Each row is a point. Each copy is the shape, with its points in the same order, turned, moved and blurred by noise. Is it also mirrored, or only turned?

Shape (6 x 3):
[[ 24 -35   1]
 [ 17 -44  29]
 [  0 -45  38]
 [-19  38 -13]
 [-25  13 -32]
 [-52  18 -30]]
Copy 1:
[[-12 -23  34]
 [ 19 -29  39]
 [ 33 -32  28]
 [-15  36 -28]
 [-28   5 -33]
 [-22   6 -60]]
Copy 1 is: mirrored
Copy 2 (6 x 3):
[[  7 -21  28]
 [ -7 -23  53]
 [-26 -19  57]
 [-10  54  -8]
 [-18  28 -25]
 [-42  38 -30]]
Copy 2 is: only turned
Copy 3, 6 rows:
[[  6  24 -48]
 [-20  47 -45]
 [-38  41 -46]
 [ -3 -28  24]
 [  1 -40 -10]
 [-20 -49   4]]
Copy 3 is: mirrored

Shape:
[[ 17  40 -30  12]
 [ -7  25  35  -9]
 [ 19   1 -60 -20]
 [-27 -25  21  33]
 [-34  24  32 -11]
 [-23 -10  21  42]
 [ 23 -11   8  -2]]
Copy 1 (7 x 4):
[[ 27  25 -45  17]
 [ 18   2  -2 -41]
 [-15  51 -26  39]
 [ -1 -49  11   5]
 [ -5  -7  -7 -46]
 [ 12 -50  -3  -2]
 [ 14  17  19  15]]
Copy 1 is: mirrored
Copy 2 (7 x 4):
[[ 28  37 -28 -25]
 [  5  37  43 -10]
 [ 27 -11 -32 -53]
 [-16  -6  10  37]
 [-21  37  39  -8]
 [ -9   7   9  43]
 [ 31  -7  21  -7]]
Copy 2 is: only turned

Shape, 12 rows:
[[ 14   2  20   8  -9  20]
 [ 17   0  26 -24  -6  16]
 [-13   9  15  22   6  -9]
 [-28 -34  30 -27 -39  13]
 [-26 -21  -2  21 -26  28]
 [-22 -36  -5 -13  -9 -30]
 [ 31 -30   5  29  12   2]
 [ 37  -5  11  -4   3  13]
 [ 33  11  -6  -3  12 -26]
 [ 13 -36   1  -9  14  20]
 [ 25 -27  32 -12 -11  13]
 [  7  -1  58  -9  -4 -18]]
Copy 1:
[[  9  -8  13   6   2  24]
 [  4   0   7 -21   4  27]
 [-20  12  11  27   4   0]
 [-48 -38   0 -26 -21  25]
 [-26 -42  -8  31 -16  12]
 [-34 -20  -3 -12  -7 -36]
 [ 17 -31  28  14  22 -18]
 [ 23  -8  14  -7  16   8]
 [ 29  22   7 -11  11 -26]
 [  0 -37  -2 -10  32   1]
 [  1 -29  28 -23   9  16]
 [-23  10  47 -22  -1  21]]
Copy 1 is: only turned
Copy 2, 12 rows:
[[ 23  15   1  27   3  24]
 [ 26  -1  29   2  -2  35]
 [  2  26   8  22   8 -11]
 [-11   0  27  10 -57  29]
 [-13  14 -22  32 -26  24]
 [-15 -15  11  -3 -30 -21]
 [ 28 -23 -12  38  12  -1]
 [ 36 -16   5  13  13  23]
 [ 33  -8   5 -13  23 -18]
 [  0 -34  -3  20   1  27]
 [ 30 -17  20  25 -16  31]
 [ 27  10  56  25 -11   3]]
Copy 2 is: only turned
Copy 3 (12 x 6):
[[  5  -3  15  20 -31   0]
 [-20   6  11   9 -35 -15]
 [ 21  10   3   6  10   6]
 [ -5 -13  34 -45 -36  -5]
 [ 19 -31  11 -16 -22  31]
 [  1 -23  -9 -41   8 -26]
 [ 13 -36   5  35  -1 -17]
 [ -7 -10  -2  32 -28 -19]
 [  2   6 -36  26  -6 -32]
 [-23 -37   3  10 -12  -7]
 [-10 -16  25  11 -32 -24]
 [  0  26  37   3  -7 -36]]
Copy 3 is: mirrored
Copy 4 (12 x 6):
[[ 20  15  20  -5  -8  13]
 [ 16  10  21 -36  -2  16]
 [-10  14  23  16  14   0]
 [ -9 -41  43 -25 -23  30]
 [  0 -21  12  26 -25  28]
 [-25 -42  12 -11   8 -14]
 [ 40  -6   3  12  14 -16]
 [ 33  13   3 -22   1  -1]
 [  3  23  -6 -21  16 -31]
 [ 28 -23  -5 -15  12  15]
 [ 34 -10  29 -28  -3   6]
 [  6   9  60 -27  16  -5]]
Copy 4 is: only turned

Shape (11 x 8):
[[-10 -14 -20   8 -40  -2  -5  25]
 [ 10  -7  36   7 -17   5   4 -15]
 [ 18   4 -17  13  -1  -9  -8  -4]
 [ 23  -8  -9  11   6   3  15   2]
 [-11 -12  -8  -8  -2   8 -14  11]
 [ -7  30  -6  13 -27  16   2   5]
 [ -1  -1  24 -31  -6 -16  -6  -1]
 [-11  -8 -13   4 -14  -1  20  -8]
 [  9  26  -5 -56 -19  35  -7  -5]
 [  5 -19  53   4  -9   7  44  18]
 [ 37  19 -22   9   3  -2  -6 -14]]
Copy 1 (11 x 8):
[[ 26   2  16 -35  -9 -30  20 -13]
 [  9   0  21  16 -23  11   3  18]
 [  6  10 -15   0 -15 -10  13 -27]
 [ 13   6 -20   2 -17   3  28  -5]
 [  9  -4  -6 -21   5 -14  -6   0]
 [ 18   4  25 -12  13  15  19 -26]
 [-14  17   8 -12  -9   4 -22  17]
 [  4 -13   6 -20 -14  10  18  -9]
 [ 30  20   3 -31   8  43 -33 -14]
 [  8   1  13  -4 -13  20  33  60]
 [ 12  19 -20  11 -23  11   8 -39]]
Copy 1 is: mirrored
Copy 2, 11 rows:
[[ 33  -6  -4   1 -41  19   6  -2]
 [ -9  -9  14  20  -9  -8  28 -26]
 [ 29   9  12   7   6 -12   1  -7]
 [ 20  -3  14   0  20  -6  16   5]
 [  1  -1   2  -3 -18  11 -16  -7]
 [ 18  27 -20   5 -15  -2  22 -11]
 [-18 -11  13 -12 -21 -22  -2 -17]
 [ 22 -15 -21  -1  -2  -5   7 -13]
 [-16  28  -5 -52  -6   7   6 -40]
 [-28 -38   2   9  -6  -7  55   9]
 [ 33  25  18  -3  25 -18   5 -10]]
Copy 2 is: only turned
